Rows are points. To make a cloud, some directions were put in groups of two or more. Within a group, all points are equally far from the middle, so they leave a hole (a ring in 2 directions, a hollow ball in 3). The other directions are filled evenly. Then the cloud was stretched, turned, moved and blurred a little. How many holes are there, and how many directions does each take, smallest first?

Cloud (13 x 2)
[[-52  21]
 [ 34 -40]
 [-13 -51]
 [-45  33]
 [ -5 -54]
 [-10  57]
 [-54  -6]
 [ 31 -41]
 [-49 -24]
 [ 36 -35]
 [ 23  48]
 [ 26 -44]
 [ 49   1]]
Holes: 1 (2)

Cloud (19 x 3)
[[ 38 -29  49]
 [ 34  46 -20]
 [-46 -11 -40]
 [ 45  -1  52]
 [ 59 -31 -18]
 [-11 -54  31]
 [-35 -35  39]
 [ 14  50  22]
 [ 65 -26 -14]
 [ 25  52  -1]
 [-34 -33  42]
 [ 45  36  25]
 [ 74  -5  14]
 [ 38   7  53]
 [ 67  -7 -24]
 [ 23  47 -27]
 [  2  22  53]
 [-60 -20  12]
 [ 73  12   4]]
Holes: 1 (3)

Cloud (30 x 4)
[[  7  15  22  60]
 [ 23  49  30 -50]
 [-71  13  -2  10]
 [ 30  55 -74 -17]
 [ 31  12 -50 -48]
 [ 11  79  -9  -2]
 [-56 -37  15 -26]
 [ 29  60  34  13]
 [ -7  37 -85  -5]
 [-41 -45  26 -13]
 [-57 -39  12 -15]
 [ 13 -36 -29 -21]
 [-22 -32  48 -30]
 [ 55  23  30 -28]
 [ 70  16 -45  21]
 [ 36   3  12 -54]
 [-29   0  69  -5]
 [ 52 -18  -2 -14]
 [-48   5 -41  37]
 [ 19   7 -86   5]
 [-28  -2 -76  -1]
 [ 40  -4 -38  52]
 [ 12 -14 -58 -35]
 [ 25  35   5 -64]
 [-39  54 -29 -31]
 [-70   6   9 -37]
 [  0  38 -16 -67]
 [-28 -29 -31  40]
 [-35  38  50 -22]
 [ 11 -29 -51 -17]]
Holes: 1 (4)

Cloud (46 x 6)
[[  0  -8  30 -52 -49  23]
 [ 25 -13 -13  21  38  52]
 [-28 -36 -56  -9 -10  -6]
 [-18  -9  30 -15 -13 -63]
 [-44  43  26  18   3 -14]
 [  7  36 -31  32  53 -28]
 [ 27 -10  25 -15   0 -45]
 [ 10  38  11  42  24  -2]
 [-53   4  27 -16  -1  32]
 [ -1  42 -40  11 -18  27]
 [ 21  23  35 -51  -2 -36]
 [ -6 -30 -12 -12  40  50]
 [ 68 -17   4  38 -44  16]
 [-10 -23   5  31 -66  29]
 [-39 -21 -19  25   2 -19]
 [-11   9  -4  10   3 -72]
 [-19   4 -32 -12 -82 -31]
 [-36 -27  37 -42 -42 -43]
 [ 10  15  21  -4  53  38]
 [-19 -15 -36 -18 -71 -31]
 [ 32 -23 -24 -17  -2 -17]
 [ -3  -6 -25  12 -38  52]
 [-17 -24  25 -19 -70 -39]
 [ 12   6  -5 -46 -28 -17]
 [ 31   9  53 -50 -12 -16]
 [ 18  26  14 -48 -20 -22]
 [ 34  23  26 -26 -25   3]
 [ 20  24 -22  16 -16 -79]
 [  3 -52   7   7 -95  20]
 [  8  26  10  54 -20  -5]
 [-58   2   7 -14  12  20]
 [-28  59  -1 -24  19  25]
 [ 14  61  19 -45 -16 -34]
 [-30  41  -7 -17 -56   0]
 [  9  47  24 -30  -9  20]
 [ 45 -42  15  -1  -9 -24]
 [ -8   2 -26 -21  48   4]
 [-54  30 -24 -13  20  14]
 [-16 -13  10  46 -12  16]
 [-54  18 -14  20  10 -22]
 [ 18  -6  33  13  54  28]
 [ 30 -22  17  23  45  46]
 [ 15 -14 -16   0  52   9]
 [  8 -45  52   8 -79  12]
 [-29   4  36 -15 -59  16]
 [ -5 -50  32 -25 -82  29]]
Holes: 2 (2, 2)
